Rows are points. Two turns around zero, p and q, are shown by what they do to some points. Where does a point land after both, in the order given? Backwards means that the second turn is done in reverse. Each puzzle has new turns, and all numbers are rounded.

Turn p:
[-16  13  14] => [-8 10 21]
[-16  10 -19] => [-11 -22  11]
[ 25 -46  -9] => [ 40  -7 -35]
[ 7 24 14] => [-22  18   2]
Turn q:
[-33 -15 -16] => [ 35  11 -16]
[18 21 -3] => [-13  -3  25]
[-16 -12   3] => [  9   6 -17]
[ -2 -24  -9] => [ 14 -15 -15]
[33 31 26] => [-47   1  23]
Where do these land?
q, then p: [  5 -16  10] => [  7 -18   0]
p, then q backwards: [-34 -13  -1] => [ 11  11 -33]
q, then p: [14 48  1] => [-6 35 35]
q, then p: [ 15 -18 -11] => [ 23  -4 -11]

Turn p:
[  5  16 -13 -10   0  -2] => [ 15  -3   2   1 -18  -3]
[ -5 -25  -8  24   6 -11] => [-15   3  10  24  21 -10]
[ 13  -5  13 -10   1  -1] => [  9   5 -15  -7   9   2]
[  4  10  18 -13   1  -2] => [ 10   4  -6 -21   2   3]
[  0   0  -8 -10  -7  10] => [ -2   1  -9   3 -14   4]
[ -3  13  -7  15 -13   6] => [ -8 -21   7   0  -9  -2]
[-23  -5 -15  17 -11  -8] => [-24  -3  17  10  -6 -16]
[  9  -4  20 -14  24   9] => [15 16 -6 -9 14 23]
Turn q:
[-6 -3  4 -9  2 27] => [-8 26  3 -6  9 -4]
[  8 -10   7  -2 -12  -8] => [  7 -10  12  -8   5   4]
[ -3  -8   7 -11 -13  10] => [ -5   8  14 -13   7   5]
[  1 -15  -5 -13   9   2] => [  0   6  16   4  -3 -14]
[ -3 -13   5   2  -4  -8] => [ -2 -11   7  -6   6  -6]
[ 12 -12  -2  16 -11   2] => [ 16  -6  -3 -18   3  -5]
[ -7   5  -9  24  -4 -10] => [ -1 -17 -21  -7  -7  -2]
[ -2  48 -14  -6  11  -8] => [ -7   6 -22  30 -25  26]
[ 1  9  7  1 22 -6] => [ 0 -2 -7 24  6 -3]
Where do these land?
q, then p backwards: [  6   2  -3  16 -20   7] => [  7  11  19 -14  -2   6]
p, then q: [ 10  -7 -12  -9  -2  25] => [  4  11 -13 -23 -10  -5]
q, then p: [ 3  7  8 -5 11  8] => [  5 -10  13   1   2   5]
q, then p: [-46  -6 -10   7  -5 -10] => [-29  30  11  -1 -15 -17]
p, then q backwards: [ 10   6  -1   7   8 -16] => [ 14 -14   6   2   7  -3]
q, then p: [  9   4   6 -16   2  -5] => [ -4 -11   0  -7  12  10]
p, then q: [ 6 -8 12  1  7 -9] => [ 4  3 -3 18 -3 -4]

Turn p:
[ 27  16  28  19 -27  25 -28 -14] => [ -6 -43  37  -9  24  -5 -13 -19]
[ 34   1   0  32 -12  39  -7 -17] => [-22 -33  16  23  32   0  -4 -27]
[-24 -13 -15  -9  14 -40  14   2] => [ -3  25 -24  -9 -29  -1  19  23]
[ -3  22  -2 -12   6 -11   9 -21] => [ -5  -4  -2   5 -10  -8 -18  28]
[-19   3   0 -25  11   7   9   4] => [ 23  16 -12   3   3  -1 -10  15]
[-15  18 -15  -5  10  -9 -12  12] => [ 15   9   0   6 -25 -17  -4  -2]
[-17  26  21  24 -11  18   4  -9] => [ 20 -43   6  11  -1   7  -2   5]
[ 20 -20 -15  -7 -15 -11  19  29] => [-18  24 -16 -12  -6  25  -5 -25]
[-19  -4 -13  -2  18  -8   5  13] => [ 12  19 -12  10 -16  -2  12   3]
[  4 -28   9  -6 -25  19 -32 -22] => [ -4 -14   2 -28  41 -24   9 -12]
[ 12 -21   2 -11  31 -29  18  24] => [-10  46   6  -1 -14  25  14  11]
Turn q:
[-10   0  35 -12 -15  24 -12  28] => [ -6 -33  -7 -31   4 -29  -8  12]
[  9  -7  -1  18   5 -11  -5 -21] => [  8  22   2  -1 -14  16  -8  -2]
[ -6 -16 -14 -13  25 -25 -34   7] => [44  9 11  4 17  5  9 24]
[ 31  17  -1   7  -7   7  16 -18] => [-21  -3  14  10 -16  19 -16 -19]
[ 13 -33 -22  15  11  -9  25 -15] => [ -9  41  -5  30  -2   5 -14   8]
[-29 -11  22  22  28  22  16  14] => [-15  -1 -33  -5 -24 -15  17  35]
[-13   5   1 -25  -2 -33  -5   5] => [ 10   1   5 -12  36  13  16   2]
[  1  13 -20  -3 -29 -12 -14 -16] => [ 15   6  11  -3   9   3   0 -39]
[-22   1  21 -11  13  42  10  10] => [-13 -34 -35   1  -9 -16   2  17]
[ 26  31 -20   2 -30  -5   2   6] => [-12  -7  37   5   1  -2   2 -37]
Where do these land?
q, then p: [ 13 -23  34  18  13  16  10  15] => [ 28   9  -6 -29 -23  -7  -1 -25]
q, then p backwards: [ -5   5   1 -26 -37 -19   6 -10] => [ 22 -25   4  -7 -24  28  -8   6]
p, then q backwards: [  2   3   2   4 -30   4   0 -20] => [ -3   8  22 -20 -11  16   2   5]
p, then q: [-15  -3 -29   8  36   3  29   2] => [-16  17  17   9 -31 -17  25 -23]
q, then p: [-25  11   8  21  21   2 -19  17] => [-13  12 -19 -14  -5  31 -20  -9]
p, then q: [ 14 -23 -31  -8 -20   3 -48   0] => [ 13  14 -13  -5  28  53  16  -9]
p, then q: [ 29  -7  -8   6   0 -11  10   3] => [  5  -9 -26  -9  -6  -4  15 -10]
q, then p: [-10   2  37   3   7  -2 -11 -25] => [  6  17 -15  -4  20 -16 -25 -20]
p, then q: [ -2  36 -15 -26   9   5  23  17] => [ 26  -8  30 -13 -23 -16  -5 -22]
